Each wall is flat, endless, passes through zero and stands at right angles to its row. A trip goes straight from one point to another. List the walls that it crosses, first one first.
In the rows, 128 means zero.

Walls:
(1): [213 142 141]
(2): [117  84 120]
(3): [154 140 130]
(4): [ 98 159  94]
Trips:
[129  94  87] to [103 121 128] -> none
[145 115 137] to [168  99 146] -> none
[167 129 164] to [118 177 107] -> 4, 1
[150 144  86] to [139  93  78] -> 2, 3, 1
[120 105 162] to [163 113 100] -> 1, 3
[ 97 149 128] to [142 158  69] -> 3, 1

Walls:
(1): [135 130 139 125 117 156 144 140 173  89 123 128  95 189]
(2): [125 113 168 148 102 112  74 134 172 107  66 199 145 156]
(3): [133  96 137 151 110 105 144 105  97  93 123 117  90 103]
(4): [108 116 135  79 188 121 132  98 135 138  89 126 137  82]
(5): [136 145 180 136 114 131 136 124  97 136 164  76 120 152]
(6): [164  75  66 135  82 110  84 116 153 162 174 141  89 208]
Trips:
[ 41 100 153 132 114 130 100 116 190 127  99 162 148 114] to [129 105 121 147 147  99 148 102 111  92 109 116 132  32] -> 1, 3, 2
[105 136  79 125 181  63 136 147 176 159 171 132  85 182] to [154 105  94 108  98 140 108 118 145 109 124 113 123 154] -> 2, 3
[179 125 114 152 147 100 151 121 117 200  72 130 109 152] to [119 150 138 150 158 175 168 121  64 127  95 125  63 105] -> 3, 2, 5, 6
[120 154 160 143 138 124 126 118 157 102 112 175 140 151] to [ 87 162 116 174 128 117 183 186 147 162 179 154 171 120] -> 1, 2
[122 149 129 127 117 178 201 148 124 123  89  89 102  99] to [162 139 149 139 124  85 142 149  87 128 167 160 137 173] -> 4, 6, 2
[134  94 142 127 130  74 164 143 127 167 144 139 104 119] to [ 77 138 130 193  94  98 127 114 102  60 179  91 156 177] -> 4, 1
[154 126 117 158 117 107 146  71 111 137 181 126 121  99] to [ 75 126  73 116 183  99 127 149  28 127  80 132 189  47] -> 4, 6, 5
[116  92 158 134 127 114  93 110  60  91 105 146 123  89] to [124 149 134 145 141 138 101 145 145 156 143 162 132 153] -> 4, 3, 6, 1
[119 116 143 108  25 116 116  62 166 127 114  98 119 128] to [111 128 124 101 102  91 107 185 171 124 200 125 151 152] -> 3

Walls:
(1): [120 117 123 124 174  86 143 116 112 110 122 175 156 187 205 126 134 101
 120 109 126 110 142 135  75 163 113 153 153 108 131 129 130  98 113 177
 118 133 119 146 136 153 124 134 116  76  74 116]
(2): [199 120 155 112  76 137 161  96 189  99 107 161  63 116 119 114 151 141
  83  78 113 102 140 131 144 121 144 104 145 117 133 146 142  95 118 117
 148 110 115 136 143 139 114 126 171  91 137 126]
(3): [120 143 143 128 117  68  92 120 156 137 138 167 166  91 119  80 131 113
 162 131 149 110  82 141 131 140 117 118 146 135 118  88 106 144 112  88
 123  72 116 202 104 105  69  94 156 106 100 134]
(4): [ 79 132 102  57  96 150 106 172 143  41 141 131 107 108 103 154 147 121
 131 203 157 152 127 132  71 112 179 161 146 130 164 153 107 107 171 101
  85 108 127  91  64 104  86 101 166 139 109  93]
(5): [157 112  69 115 171 129 129 139 121 179 174 150 106 126  86 109 106  79
 184 129 153 139  73 157  98 107  69 162  68  94 125 155  93  89 128  84
 144 170 141 139  63 160 167 152  98 171 118 112]
(6): [128  69 145  90 153 132 165 120 160 122 142 119 116 153  97 103 145 135
 101 115 120 149 155 134 159 129 145 132 142 136 122  89 136 162 120 147
 156 176  75 135 113  66 106 120 119 122 149 107]
(7): [162 131 127 161  56 115 133 100 121 111  59 145 123 151  93 137 212 141
  94 115 139 105 110 176 108 129 136 129 164 167 153 142 148 105 155 184
 147 126 144  86 174 145 105 145  96 143 168 150]
(8): [112 116 180 116 154 159 134 184  33 122 135  95 148 173 117  96  61  86
 112  78  76 139  88 116  95 128  89 136 124 118 140 114 167 135 154 172
 134 138 128 144 130 167 116 151 116 110  68 147]
(9): [168 105 122 158  90 135 107 146 118 174 111 146 160 134 148 142 130 118
 109 150 166 112 105  96 103 143 121 117  97 103 137 137 172 112 128 110
 129  88 132 123 107 187 198 133 109 198 144 124]
Trips:
[112 101 130 122 156  74 166 110 115 249  88 104  86 102 100 113 153 143
 151 112  93 105 152  98 197  58 185 102 153 112 139 115 145 167 126 110
 176 103 162 123 106 105 121 144 151  94 154  89] to [194 113 159 125 111 150 107 108 137 126 150  76 159  87  85 102 152 137
 156 172 121 138  87 174 109 116 111 138 171 139 106 138 188 110 125 118
  91  69 151 139 121 159 135 170 125 150 152 113] -> 7, 9, 5, 6, 4
[127 122 153 134 135 118  94 142 136 185 106  96 137 155 143 127 153 176
 114 116 115 128 156  94 140 131 126 110 144 123 159 192 123  93  65 128
 134 140  91 131 161 170 192 156 126 131  94 226] to [157 136 122 102 164  95 144 139  92  75 142 109 131 132 156 170 132 124
  99 116 181 103 192  34 123 129 178 161  72 164 132 137 110 131 123 148
  93 123 108 129 135  94 182 135 170 139 105 121] -> 7, 8, 2, 4, 6
[ 86 123 160 160 144 124 145 160 142 132 151 132  95 147 103 129 134  89
 110  89  95 120 135  98 110 113 142 126 157 137 123  76  97 110  79 167
 113  94 159 163 156 122 104  59 150 145 131  84] to [162 147 166 112 119  99 182 181 134  56 129 121 150 125 110 146 148 138
 132 143 165 110 125 174 147 162 149  99 113 133  81  98 103 145 127 102
 107 166 119 125 133 142 177 130 123  98  72 118] -> 4, 8
[ 96 135  73 146  99 129 114 104 159 160 105 136 181 125 105 112 161 120
 145 144  95 144 152 131 107 169 164  84 129 103 150 116 146 126 154  98
 147  82 174 146 168  56 149 129 169 164 100 164] to [161 155  79 126 162 112 137 168  62 102 122 113 174  86 109 139 140 147
 121 160 138 126 112 148 155 152 124  96 146 123 128 141 154 107 115 128
  95 149 108 121 173 127  95 107 168 141  94 124] -> 9, 8, 1

Walls:
(1): [170 117  96 166 141 136 200 125 130 149 177 114 109 101 104  79  61 178
 172  90  53 134 139 161 149  84 130 116  84 174  67 165 141 157 164 110
  73  60 105 180  77 172 142 175 160  95 120 126]
(2): [ 64 103 182 139 153 100 156  82  99 126 156 125 124 138 108  97  97 136
 134 136 134 176 106 164  86 122 194 160 174 156 109 128 181 125 159  74
  88 178 122 121  95 125 152 142 111 100 114 125]
(3): [173 126 141 165  98 147 143 110 151 101 116 127 148 143 170 105  74 136
 101  84 135 175  85 108 117 171 124 158 109 184  55 116 158 125 162 144
  88 118 143 135 127 157 113 106 147 101 107 116]
(4): [131 139 145 124 156 190 116 164  79 104 118 150 136 152 133 168  86 100
 127  91 108 118 122 133 107 151 115 127 112 116 165  90 174  89 139 193
 141 206 122  84 119 103 131 144 124 165 132 169]
(5): [109  81 149 145 134 188 129 139  64  68 111 113  91 118 169 124 177 164
  66 168 161 174 100 163 157  85 113 110 138 153  57 157 114 129 154 138
  89 112 145 124 158 139 108 150 114 118 142 128]
(6): [154  56 196 148 122 101 155 121 150 147 161 129 112  92 155 130 137  93
  77 107 128 188  89 131  92 155 127 107  80 161 168 113 129 159 156  97
 133 132 148  90 118 144  89 130 132 183 113 170]
(7): [103 145 111 122 128 156 119 154 156 154 157 118 151 219 151 118 132 131
 144 113 126 115  85 103 129 111 106 129  87 179  73  65 150 131 165 168
 130 107 109 115 163 129 137 179 154 175 130 158]
(8): [137 156 157 190  87 146 150  74 112  63 143 164 149 101 151 100 127 112
 123 105  92 101  74  65 135 148 104 105 140  96 105 110 142 171 110  99
 143  88 136 175 104  95  84 107  77 131 126 144]
(9): [138  98 149 117 138 144 119 150 110 121 144 128 121 105 150 113  24 133
 127 132 111  71  76 179 148  91  87 126 105 123 132  79 182 172 132 166
 101 110 113 176 167 166  56 127 136  79 131 121]
Trips:
[151  47 125 101 119 150  81 134  79 158 160 183 159 145 143 120 140  92
 143 119 137 171 135 185 141 104 112 104 125 116  81 124 130 162  80 127
 170 156 131 129 157 117 114 120 124 131  69 125] to [171 147 127 123 160 137 109 148 192 119 192 157 161 138 119 180 166 136
 122 204 129 123 118 119 150 191 145  93 149 151 146 103 124 126  91  95
 187 103 134 158  83 112 103 143 140 150 152 184] -> 8, 9, 5, 4
[ 92 192 152 150  60 166  83 104 141 141 169 149 136 122 169 152 125 129
  73 119 109  68 121  86 156  85 139 161 139 114 143 170  65 169 127 119
 133 138 102 124 122  99  95 166 115 139 170 215] to [101 148  66 125 163 172 135 107 104 143 112 199 121 147  83  98  94 233
 175 121 113 119  59 169 112 110 154 176  63  44 161 182  86 157 121 167
 119 137 168 120 118 151 121 179 103 169 109 153] -> 9, 5, 1, 8
[100 126 126 179  87 182 137  51 145 143 128  93  96 139 180  89  90 140
  93  90 108 130 100 114 149 141 167 148 128 128 103  88 150 172 141 171
 100 124 128 137  85 173  90 143 113 155 131 145] to [120 184  84 106 156 110 115  65 123 112 152  79 132 185  72 138 114 165
 129 111 132 119 188 123 121 135 126 149  63 146 117 122 125 146  93 126
  82 110 123 141  70 153 141 131 115 169 120 104] -> 4, 5, 6, 9, 8, 3

Walls:
(1): [165  92 151  74  81  80 152  76  91  99 124 145 167  76 127  94 137 142
 144 153  97  93 146 116 155  96  54 188 126 123 112 122  66 135  81 156
  70 126 140 143 136 163  97 128 121 150 182 115]
(2): [109 167 157  59 128 141 115 147 134 137 149  94  89 126 134  98 153  76
  98  99 149  72 140 192 150 164 125 154 160  85 161 142 112 170 125  44
 112 102 171 138 134 151 144 126 134  82 125  68]
(3): [ 52 113 187 139 179 126 142  49 138 140 154 153 106 115 127 140  93 147
 117 123 111  60 179 165 157 167 152 143 120 125 219 169 143 160 172 151
  94 115 161 111 141 105 113 124 135 172 188 132]
(4): [165 130  90 173 184 187 142 138 133 156 198 118 200 120 140 136 142 135
 158 135 100 112  82 118 150 128 165 109 124  76 103 149 147 130 159 186
 105 152 100 140 132 149 109 160 135 152  93  44]
(5): [153 181 109 152  81 210 141 116  69 115 147  92 157 170 151 134  96 168
  99 101 101 153 111 117 122 130 161  76 101 122  71  55 118  72 148 187
 114 194  88  63 139 104 122 140 136 133 136 139]
(6): [152 176 106 121 109 104 193 159 110 122 121 179 175  81 125 145 182 162
 129 132 167 140  88 144  86  90 199 131  64 154  92 141 108 146 114 107
 116 154 179  76 111 107 116 136 170 130 175 104]
(7): [120 135 158 122 161  98 205  98 197 121 155 135 117 127 147  87 131  75
 116 118 129 185 106 139 114 123 135 106  95 150 140 184 137 155 199 123
 147 195 129 136 120  57  99 143 120 106 113 129]
Trips:
[193 119 129 147 143 190 140  79 145 117 141 148 199 156 144 126 146 163
 144 172 128 134 150 124 182 156 185 154 142 126 141 196 148 142 137 166
  95 121 179 114 151 172 172 144 108 137 112 162] to [146 143 115 143 161 110 113 131  58  84 162 135 182 143  92 142  75  75
 124 150  62 154 112 142 115  94  88 109 105 156  96 137 135  98 169 189
 141 118 131 184 164  91 109 127 119 151 141 147] -> 6, 7, 3
[128 119  65 133 159  43 159 141  82 175 126 125 120 148 175  82 101 198
  90 111 139 174 118 169 101 159 120 133  82  90 144  95 138 109 114  89
 140 137  97 107 142 137 153  85 121 144 114 142] to [134 123  56 122 102 129 184 144  80 148 176 122 116 101 139 134 166 112
 158 194 152  96 115 102 147  64 102 115  87 120 175 126 114 149  74  75
 167 177 126 176 133  89  92 119 137  73 206 140] -> 7, 1, 5, 2
[162 131 104  93 119 166 128 107 103 112 120 120 134 139 165  89 172  81
 165 140 157 163 136  88 123 128 156 119 137 148 100 190 121 147 125  24
 129 109 117 143 112 118 140 150 120 106 126 118] to [ 82 140 146 133 183 198 134 171 153 114 145 133 164 104 129 151 187 114
 153 114 128 108 191 131 125  82 146 156 130 120 100 155 100  97 102 117
 129 116 199 128 164  99 173 107 159 163  74  95] -> 4, 7, 3
[108  93 180 116 135  89  90 116 157 124  74 120 173 149 155 118 141 122
  64 139 197 145  92 115 148 157 188 140 155 139 108  89  91 130 117 163
 150 182 141 155 161 119 142 141  98 129 102 156] to [126 123  67 139 130 107 171 123 107 178 142 101 122  64 117 198 142 103
 167  95 163 108 105 166 123 155 101 115 109  80 127 126 132  84 149 119
 101  59 102 151 115 114 124 124  86  61 142  55] -> 5, 2, 4, 6, 7

Walls:
(1): [ 98 134  83 208 131 135 163  95  95  97 119 141 107 141 159 102 102 114
 164 106 144 114 131 109 176  87 121 185 129 135 114 104 200 176  93 124
 109 108 123  98 135 163 127 141 168 166 100 139]
(2): [105 119  98 184 114 135 101 174 130 105 195 100 139 189 128 140  91  37
  99  46 140 124  77 129 102  94 114 153 153 144 114 132 139  90 124  71
 130  99  83 141 120 197  77 123  86 130 153 158]
(3): [194  97 124 110 133 117  92 128 133 107 111 141 180 161 139 127 138 177
  90  92 101  96  76 150 106  78 149 170 165  59 143 155 105 150 119 108
 161 118 142 117 127 125 137 101 158 121 123  87]
(4): [143 139  52  71 119 114  71  96 111 116  80  91 128 105 146 129 160  93
 116 123 158 122 143 120 143 163 110 109  82 151  94 162 111 139 149 103
 168 156  95 151 133  98 147 169 167 133 132 126]
(5): [ 95 159 101 171 164 129  94  99 127 111 128 129 122 114 135  70 190 132
 149 127 131  94 138 150  91 146 149  64  89 104  67 101 157  98 125 150
 165 117 116  96 118 128 117 156 158 123 143 133]
(6): [201 119 141 168 149 164  91 207 168 137 124 102  64 192 132 175  89 137
 111 135 130 111 110  87 163 105 117 155 186 134 135 108 130 153 137  87
 104 134 128 166 143 142 114 183 164 103 150  68]
Trips:
[136 138 140 139 128 157 114 140 125  89 103 135 149 142 139 113 137 150
 161 142 134 121 125 132 108 136  94 153 118 149 109 109 100 105  69 100
 130 171  93  74 106 129  57 202 101  90 175  48] to [ 87 160 158  91 117  94  99 117 152 131 119  49 132 119  61 100 140 111
 142  62 105 115 133 148 118 180 155 154  74  85  75 130 133 120 158 130
 132 157  86 119 118 118 113  94 182 107 105  69] -> 6, 2
[184 132 108 140 132 178 152 153 146 122 105 123 105 118 118 108 162  91
 198 107 148 180 118 191 101 144 106 116 170 129 107  74  78 130 143 180
 147  92 143 136 186 110  81 118 174 173  79 125] to [152  36 135  83 171 111 154 112 111 110 129 125 119 191 139 119 103 181
 138 141  94 179 148  98 143 191  79 144 166 124 196 142 140  72 134 133
 164 168 134 175 128 103 130 149  76 137 125  99] -> 1, 5, 3
[123 125 136 148 159 175 182 122 113 126 148 163 161 112 110 103  91 165
  39  60 153 160  87 139 146 117 153  21 137  81 175 163 102 148 126 146
 142  74 123 101 159 146  88 103 143 119 104 126] to [137 148 200 106 106 123 126 118 215 161 133 150 163 134  53  79 104 127
 100 171 133 161  67 156 148 166 121 182 127 128 124 164 129 225  37 191
 146 128 113 125 112 148 191 131 177 117 155 119] -> 5, 2, 6
[102  51 121 106 141 150 110 115  97 121 157 112 141 114 139  97 109 146
 161 108 130  72 113  90 128  75 123 136 186 165 103 116 140 156  81 101
 132 124 116 170 100 178 129 119  71 111 125 159] to [103 158 144 110 122  98 121 159 163 148 140 177 182 116 124  92 107 161
  78 102 149  95  59 100 129 177  80  95  90 144 164 150 139 146 114  79
 109 118 106 164 136 144 114 144 101 169 137  82] -> 1, 4

Walls:
(1): [152 105 127 172 143  91 155 163 112 116  97 146 121  94 129 117 165 130
 162 130 170  81 169 151 111 134 103 103 112 122 124 107 107 182 134 167
  97 111  80 164 105 134 151  63 149 102 136 121]
(2): [129 158 130 149 121 108 129 140 134 142 111 107 154  80 118 172 112 142
 105 113  95 102 127 109  80 146 118 160 167 145 122 134 121 111 152 121
 134 130 130 122 121 112  93 146 156 124 109 135]
(3): [145 130 109 139 122 217 142 134 130  86 129 152 112 149 122 141  72 115
 129 100 133  92  96 186 106 107  89 110 102 126 126 116 118 150 138 132
 113 158 169 155 125 102 134 105 167 142 142 117]
(4): [100  90 131  97 119 183 141  99 152 120 160 142 132 137 153  88 143 166
 142 146 107  70 131 105 151 105 183 164 143 134 107 146 123 120 122 127
 138 150 126 138 130 168 125 218 131 175  94 186]
(5): [115  84 120 132 132  99  97 130 143 130 108 128 112 143 137 137 147 123
 143 125 114 111 148 122 131 163 109 157 135  78 108  93  83 155 114 160
 160 124 133 134 123 140 124 117 114 133 190 139]
(6): [107 155 195  82 122  83 120 143 158 181 147 156 115 122 133 137 154 144
 145 103 164 133 152 136 153 116 126  84 151 164 166 140  88 121 141 127
  74 184 153 101 137 109 100 153  76  52 148 118]
Trips:
[200 126 160 111 168  81 127 130 146 115  97 132 163 100 126  92 108 104
 123 172 160 129 142 104  87 103  75 171 103 118  87 151 130  95 144  92
 126 129 128 111 111 119 151 171 163 150 105  88] to [148 126 189 133 137 106 138 143 142 135 120  89 129 106 122 112 118 131
 128   7 144 144  99 104  98 114 194 118 135 148 127 140 113  82 157  99
 159  81 141 166 156 113  94 118 103 104 154 141] -> 1, 6
[129 141 119  89 138  83 155 152 119 172 138 171 126 122  93 147 174 142
  68 116 166 118  98 102 157  88 134 140 140 136 188 166 177 135 114 180
 132 164 126 111 131 188 117  84 108 153  78  60] to [108 140 162  85 102  97  70 100 137 107 143 151 102 126 159 141 171 139
 126  90 133 137 166 151 146 118 121 157 109 160 120 146  76 142 116 105
  83 169 131 133 114  96 142 140 181 180 111 123] -> 4, 1, 3, 5
[106 187 104  95 141  90 135 131 111 137 127 184  65 153  99 145  71 122
 113 141 147 118  90 145 139 115 167  87 130 125 115 116 120 119 139 124
 130 117 119 102 161 168  98 122 154 120 145 154] to [100 150 131 159 124 138 121 176 116 130  90 140 183 176 147 139  85  99
 120 118 126 112 102 152 104 131 161 151 130 142  78 147 129 121 135  69
 125 161 131  93 121  95 100 125 141  54 158 100] -> 2
[104 125 139 121 124 134 152  93 127  69 165 128 124  94 116 127 121 116
 110 125 104 175 167 118 174 112 112 119  84 107 152 122 166 101 130 114
 127 104 150 121 136 145 153 177 141 115 129 166] to [151 156 149 154 133 127 123  55 117 125 157 134  97 184 101 127  99  86
  56 118 104  99 135  89 109 124 116 107 115 148  94 149  73 112 148 103
 100  87 133 147 121 128 173 164  86 120 167 115] -> 3, 6, 4
[165  83 115 151 150 160 143  84 122 129 139 139 152 161  90 136 104 131
 147 178 151 137 106 110 146 103 121 100 104 146 112 142 137 128 150 140
 123 105 101 157 115 120 189 122 126 158 145 153] to [110 115 131 106 110 127  86  82  98 174  88 130 126 111 120 115 140  73
 127 165  69 130 131  97 124 159 130 146 153 144 151  85 123 129 137 112
 138 109 109 110 121 136 126 129 148 128 124 135] -> 3, 5, 1, 2
